Every row gives one point. The window is the flat piece filled in between its corners: a triangle in 3 columns, a solid with four corners in 4, and so on. A path goes straight from each point to the next, and from the last back to the first. List the points from which the path goes on through the window.

Window:
[[-5.1 -5.3  0.8  4.0]
 [-0.8  2.2  1.7  1.0]
 [ 0.3 -0.8 -1.3 -8.2]
 [ 5.3 -4.3 -1.4  4.2]]
Path:
(1): [ 0.3 -2.8 -3.6 -3.3]
(2): [-1.2 -4.3  3.8 -3.4]
(3): [-0.7 -1.9  2.8  2.8]
(4): [-4.0 -1.3 -2.6  9.3]
(5): [-3.8 -3.4 -3.0  3.8]
(6): [-2.0 -8.6  4.5 -1.7]
(7): [-1.2 -2.0  3.3 -1.9]
(8): [ 1.7  1.9 -1.1  3.3]
Through the window after points: 7

Window:
[[  1.9   1.2  -3.9   1.4  -5.2  -4.3]
 [  3.9   2.1  -1.9  -3.5  -0.7  -3.3]
 [-13.8  -2.9   4.1  -3.3  -3.6   4.0]
 [  2.2   5.2   4.6   0.6  -1.2  -4.1]
 [ -3.8   3.0  -0.9   2.1   3.9  -0.4]
 [  5.2   1.4  -0.8   2.8   4.2   5.2]]
Path:
(1): [-5.5  2.5  1.6 -4.6 -5.7  5.3]
(2): [ 0.5  4.6  0.5 -2.4  0.2  3.8]
(3): [-2.2 -4.7  0.8  2.6  3.2  0.3]
(4): [-0.3 -2.4  1.2  0.2  0.4 -3.2]
(5): [-4.6  2.4  0.6 -3.0 -3.7 -1.1]
(6): [-2.1  3.2 -1.1  0.4 -0.7  0.7]
(7): [-3.1 -0.8  6.0  3.8  0.7 -2.7]
(8): [ 0.4 -2.2 -0.4  3.6  2.4 -3.1]
(9): [-1.0  7.5  1.1 -0.7 -6.8 -1.5]
(10): [ 1.1  7.1 -1.7 -6.7 -2.8 -1.6]
(11): [ 4.4 -4.7 -0.9  2.3  1.9 -3.6]
(12): [-6.4 -2.7  5.2  3.8  4.0 -5.0]
Through the window after points: 10, 12

Window, 9 rows:
[[ -4.0  -3.4   1.0   5.8  -0.5  -2.7   5.1   1.9  -0.4]
 [ -2.3  -1.6  -2.0  -1.5   3.7  -1.8   0.8  -4.2  -1.8]
 [  1.4   5.2  -2.1  -1.9   3.3  -5.5  -1.3   1.9  -4.1]
 [  1.0   6.8   0.9  -4.1  -5.2   0.6  -7.7   1.8  11.1]
 [ -6.2   2.2   1.8   5.2   4.8  -0.6  -0.6   0.2   1.4]
 [  1.8  -1.7   2.2   0.6   5.9   1.1   0.6   1.1  -8.2]
 [  4.4  -0.9  -4.0   2.7   5.3  -2.9  -4.4   0.3  -2.7]
 [ -1.5   2.1  -3.0   5.7   1.8   2.4   4.2  -1.6  -3.4]
 [ -0.2   7.6   1.6  -1.8  -9.9  -3.1 -13.5  -3.0   5.4]]
Path:
(1): [ 2.0  1.9 -1.2 -0.3 -0.3 -3.9 -0.3 -2.4 -0.1]
(2): [ 0.1  1.4 -1.8  1.3  1.5 -1.5 -6.3  3.7 -2.4]
(3): [-2.6  1.1 -0.7 -1.0  2.7  0.3 -4.5  1.3 -0.6]
(4): [-0.4  4.2  1.6  2.8  1.1 -1.7 -2.5 -1.6  0.4]
(5): [ 2.6  5.0  5.7  2.4 -7.8 -4.2 -5.3 -7.0  1.2]
(6): [-4.1  1.6 -4.0 -2.2  2.1 -0.6 -5.5  1.3  1.7]
(7): [-2.9  0.9 -4.7 -1.9  0.6 -2.5 -1.0  0.8 -1.9]
(8): [ 2.0  2.3  5.7  4.1  1.9  0.3 -2.1 -8.4  1.2]
(9): [ 0.6 -0.8  2.0  5.6  5.2 -2.5  2.4 -5.6  1.2]
(10): [-2.9  3.5 -2.2  0.5  2.4 -1.4 -3.7  3.6 -2.2]
(11): [-1.8 -0.2 -2.4 -0.3  1.0  1.5  1.9  5.6 -5.8]
(12): [ 3.4  1.5  4.3  2.3  6.4 -5.1 -2.6 -5.2 -2.2]
Through the window after points: 5, 7, 9, 11

Window, 11 rows:
[[ 5.8  2.8 -2.1 -4.6 -0.5 -6.5  3.7 -4.0 -0.5  0.3 -4.1]
 [-0.7  5.8 -0.2 -1.7  3.6 -4.4 -3.1 -5.8  0.7  0.0 -0.8]
 [-2.6  1.0  5.1 -2.6 -0.1  4.3  4.4  3.0 -5.9 -1.3  4.5]
 [-5.4 -4.5  1.9 -3.5 -2.9 -1.8  3.9 -1.1 -2.6 -3.4  8.2]
 [-1.0  2.8  0.0  4.1  0.9 -5.4 -1.1 -4.3  0.6  8.9 -5.5]
 [ 1.0  1.6 -4.9  2.3  2.5  0.6 -1.8 -3.8  5.2  4.4 -5.0]
 [-3.9 -2.2  4.5  2.5 -3.7 -0.8  2.1  3.4 -4.6 -9.5  5.2]
 [ 0.8 -1.8 -1.6  7.4  3.1  4.3 -1.6 -5.3 -7.7  5.0  2.5]
 [-1.0  5.2 -3.1 11.2  4.0  2.7  4.0 -6.9 -0.9  6.6  1.0]
 [-6.9 -2.0 -1.6 -3.3  0.6 -3.1  3.7  4.9 -7.2 -6.3  4.1]
 [ 1.7  6.6 -3.7 -1.6 -4.7 -2.7 -1.1 -0.8 -1.1  2.7  1.3]]
Path:
(1): [-2.4  0.6  0.4  2.9  1.3  2.0  2.8 -6.2 -5.6  3.9 -0.7]
(2): [-0.2  3.4 -3.2  4.7  0.6 -6.7 -1.3  3.5  4.1  0.8  2.7]
(3): [ 0.4 -1.6 -2.9  3.4  3.4 -5.6 -3.0  2.1  1.9  2.4  4.5]
(4): [-4.2  3.9  2.3 -0.8 -2.8  1.1  4.9 -3.6 -6.7 -3.8 -1.4]
(5): [-3.1  1.0 -1.3  1.5  0.1  0.1  2.4 -2.3 -6.6 -0.4  0.8]
(6): [ 4.5  5.0  4.6 -0.6 -0.6 -3.1 -0.2  0.7  4.3  3.9  8.9]
(7): [ 1.2 -0.7  3.1  2.4  3.5 -2.5  0.0  0.3 -2.2  1.9  2.3]
(8): [-5.0  2.3 -6.6  1.7 -0.7  1.3  2.4 -6.8 -0.7  1.9 -4.4]
(9): [-3.1  1.1 -3.2  2.2 -3.9  0.3  2.2 -7.0  2.0 -1.1 -1.5]
(10): [ 1.0 -0.4  1.4 -0.8  4.5 -1.9 -1.5  5.2 -2.4  1.4  2.9]
(11): [ 0.6  1.2 -0.7  1.6  0.3 -4.8  0.8 -0.7 -2.3  0.6  3.2]
(12): [-6.3  1.6 -3.1  0.6  0.0  5.2  0.8 -6.9  2.2 -0.9 -4.9]
(13): [-3.2  1.5 -2.2 -4.5 -4.8  1.2 -1.5 -6.0 -3.4  3.0  0.2]
(14): [ 1.2  2.4 -0.3  6.2  8.2 -5.4  4.4  1.7 -0.6  0.7  1.1]
(15): [ 4.1 -0.7 -4.9  3.3  5.0 -0.6  1.8 -2.8 -1.5  5.8  2.1]
(16): [-3.3  3.2  0.3  4.7  0.1  1.4 -0.8 -4.8 -1.7  1.7 -1.3]
Through the window after points: 1, 3, 9, 15
